Each row of a before or after table is a point. One or more steps were done to the points. Then noise was added and the rows were shuffled. The steps act on how far a point lies along the listed directions, d1 being the first. What was done? A step turns or swaps two directions, mirrors them in a line or flattens them onto one, adds a multiple of one to another, or multiplies one. Angles are multiples of 10 degrees, from the lower direction toward the higher: turns from -170 to 170, lines from 10 to 170 but not 90. Use the fewest steps. Two steps may share a direction if one is a turn and the other turns, adds or multiplies; they go together, in the order done. Otherwise the lowest direction goes first.

Directions:
(1): [43 24]
(2): [ 24 -43]
Before, 9 rows:
[[ 43 -37]
 [-30 -16]
 [-17 -39]
 [-38  -7]
 [-13  -2]
 [-49  -5]
 [-60  -9]
 [-52 -20]
 [ -5 -34]]
After:
[[-21 -58]
 [-20 -47]
 [ -7 -55]
 [ -2 -35]
 [ -6 -14]
 [ 52  18]
 [-15 -37]
 [ 27 -23]
 [ 23 -36]]
Steps: turn d1 and d2 by -60 degrees

Directions:
(1): [-24 -52  21  35]
(2): [-18  22 -43  47]
(3): [-49 -15 -30 -38]
(4): [-41  39  41   5]
Before:
[[-19   8  11 -17]
 [-24  54  15 -13]
 [-34   2   1   6]
 [ 20  12 -16 -27]
 [  8   0   1  -2]
 [-17 -15 -36  18]
 [ -8 -13  -4  -6]
 [ 24   9   3  40]
 [-12 -17   5  -8]
 [  0  -6   3  -6]
 [ 11  22   5 -21]
 [  1  17 -42  -5]]
After:
[[ -5  24 -33  -6]
 [ 20  16 -32 -13]
 [  5  -7  -7  -1]
 [-23  -7 -27  14]
 [  4 -35 -18  -7]
 [ 16  18  -3 -20]
 [  2 -21 -21  -1]
 [-26  55  60  39]
 [  2   5   2   3]
 [ 12 -24 -10 -28]
 [ -8 -24   0 -16]
 [ 12  16  26 -50]]
Steps: turn d2 and d4 by 70 degrees; add -1.5 times d3 to d4

Directions:
(1): [-60   9 -16  15 -32 -20 -24  10]
(2): [  2  24 -20  47  15  25  21  42]
(3): [ 29  19  14 -17 -60  11  -3  30]
Before (13 x 8):
[[  7  -1  14  -2  32   8   9 -24]
 [ 17 -26   3 -12  42 -10  -4 -49]
 [  2   3  -2  -7 -20   9  -8  25]
 [-45  -4 -14   4  23 -13   0 -20]
 [  1  -1 -20  19  45  -2   8  -3]
 [  4  -5   3 -18 -19 -16  -8  -7]
 [ 29   6  16 -11  29  13   9  -9]
 [ 16  -8  -2 -10  42   2   6 -22]
 [ 27  -8  -5  19  50  12  20 -17]
 [ -3 -10  12 -10  43  -5  -7 -34]
 [-17 -18 -11 -23   9 -16 -17 -32]
 [-33   9 -19  33  10   9  -2  17]
 [ 15  10  10  12   3   5  11  13]]
After, 13 rows:
[[ 40  17   2  -5  -7  18   6  22]
 [ 23  17  18   2 -10  21  10   9]
 [ 42  28   1  13 -34  24   8  33]
 [  2 -17  17 -36 -12  -7 -20 -25]
 [ -3  11  13 -31 -48  -3  -5   5]
 [-14   6 -17  21  -5  -7   0  12]
 [ 28  20  10   7  19  20  15  12]
 [ 59   5  13  -4  -1  22  14  -4]
 [ 44   3  12 -29 -14   0   0   1]
 [ -3  18 -15   0 -41   8  -8  26]
 [-19 -13  -8   0  21   0 -10  -5]
 [  8  -6  13   4  21  -7   8 -10]
 [ 24  25  14  -3 -23  22  -3  28]]
Steps: turn d2 and d3 by -160 degrees; turn d1 and d2 by -40 degrees
